Each row is a point. Each copy is the shape, with its points in the same order, turned, moved and blurred by noise. Say if it was mirrored as well.

Shape, 7 rows:
[[ 42  90]
 [ 57  31]
 [-14 -33]
 [ -8 -26]
 [-15 -25]
 [ 30  71]
 [-19 -29]]
Copy 1 (7 x 2):
[[-49  84]
 [  7  55]
 [  5 -38]
 [  9 -29]
 [ 14 -32]
 [-39  69]
 [ 11 -34]]
Copy 1 is: only turned
Copy 2:
[[ 90  37]
 [ 48  -6]
 [-51  19]
 [-40  20]
 [-42  18]
 [ 65  34]
 [-43  29]]
Copy 2 is: only turned
Copy 3:
[[ 79  20]
 [ 34 -16]
 [-56   3]
 [-48   6]
 [-51  15]
 [ 43  33]
 [-57  17]]
Copy 3 is: only turned

Shape (7 x 4):
[[-45  -3 -19   2]
 [-34 -22 -43 -18]
 [ -2   8 -21 -56]
 [-26  18  35 -18]
 [ 29 -63  45  73]
 [ 22   0 -26 -79]
 [ 63  -1  34  78]]
Copy 1, 7 rows:
[[-25  -8 -25   5]
 [-23  15 -59   5]
 [  2  46 -25 -27]
 [  4 -18  23 -21]
 [ 78 -73 -31  67]
 [ 22  72 -30 -43]
 [ 76 -31  14  84]]
Copy 1 is: only turned
Copy 2 (7 x 4):
[[-49   0 -23  -8]
 [-42  -8 -29 -45]
 [-23  28  21 -59]
 [-44  -3  46  -1]
 [ 39 -61  -2  63]
 [-12  21  34 -81]
 [ 55   0   2  82]]
Copy 2 is: only turned
Copy 3 (7 x 4):
[[ -46    2  -33   16]
 [ -15    3  -55   15]
 [  17   21   -5   -1]
 [ -40  -10   28   -7]
 [ -44 -101   11   91]
 [  52   21   -1   -1]
 [ -40  -49   51  120]]
Copy 3 is: only turned
Copy 4:
[[ 17 -11  32  34]
 [ 27  -2  47  12]
 [ 16  46  50 -19]
 [-36  26   5  22]
 [ 47   0 -98  30]
 [ 24  56  51 -41]
 [ 44  67 -79  68]]
Copy 4 is: mirrored

Shape (11 x 8):
[[ 67  13 -24  32 -52  37  19  12]
 [-25  43  18  -3 -32  -3   7  13]
 [-26  61   0  10  48 -23  42  48]
 [ -7  62 -19 -26 -15 -21 -30 -19]
 [ -9  58  31  18   3 -81   7  -8]
 [ 51 -22  12 -17 -31  40  20 -45]
 [ 38 -66  19 -14   5  19 -65   7]
 [ -3 -90 -19  30  25  12 -25 -26]
 [ 22 -35 -17 -37  35 -41 -53 -23]
 [-40  78 -22  23  -2 -34  11  55]
 [ 11 -25   0  21  61  26 -83 -20]]
Copy 1 (11 x 8):
[[ 76  29 -12  20 -39  -7 -24 -20]
 [  0  14  -4   3   1  33   5  36]
 [ 20 -17  -8  25  60  68  61  -6]
 [-44  17 -23   3  16  19 -22  -3]
 [-11  26  -6 -42  72  17  25  15]
 [ 32  14 -31 -35 -83  -5   6 -19]
 [  7 -65 -27  -6 -58 -71  13   5]
 [ -2  -9 -43  16 -53 -77  87  -4]
 [-49 -40 -13 -19 -19 -47  31 -41]
 [  7  15   8  55  64  46  24  14]
 [-13 -58 -93  20 -17 -59  32  -5]]
Copy 1 is: mirrored
Copy 2, 11 rows:
[[-11 -48  -4 -21  17  55 -35  53]
 [-10  -2  -8 -41  14 -20  29   8]
 [ 14   6 -57 -19  -4 -81  14  70]
 [ -8 -45 -16  -7  41 -40  22 -16]
 [-17 -17  27  -6   0 -66  73  55]
 [ 23 -23  19  24 -15  61 -12   1]
 [-66  -4  28  42 -34  15 -66 -15]
 [-73  15 -34  63 -46  31 -10   3]
 [-47 -45  12  70 -46 -43 -21 -19]
 [-26  -9 -45 -54  21 -69  22  50]
 [-66  18 -12  91  12 -15 -48  -1]]
Copy 2 is: mirrored
Copy 3 (11 x 8):
[[  21  -37  -46   57   18   46  -42    6]
 [  26   10    4   17   -8   16   18   15]
 [  26   69  -10   -6   37  -51   -2    4]
 [ -30   40   16   24  -33   15    8  -32]
 [  11   50   65   14   10   -2  -24  -32]
 [ -11  -50  -43  -22   18   82  -23    1]
 [  -3  -94  -25  -36  -29    1   -5  -69]
 [ -34  -92   -7  -25   54   -3   15  -49]
 [ -57  -28   -1  -50  -22  -23  -14  -67]
 [  29   56    3   56    8  -52   11    1]
 [ -16  -52  -23  -28   11  -15   20 -121]]
Copy 3 is: mirrored
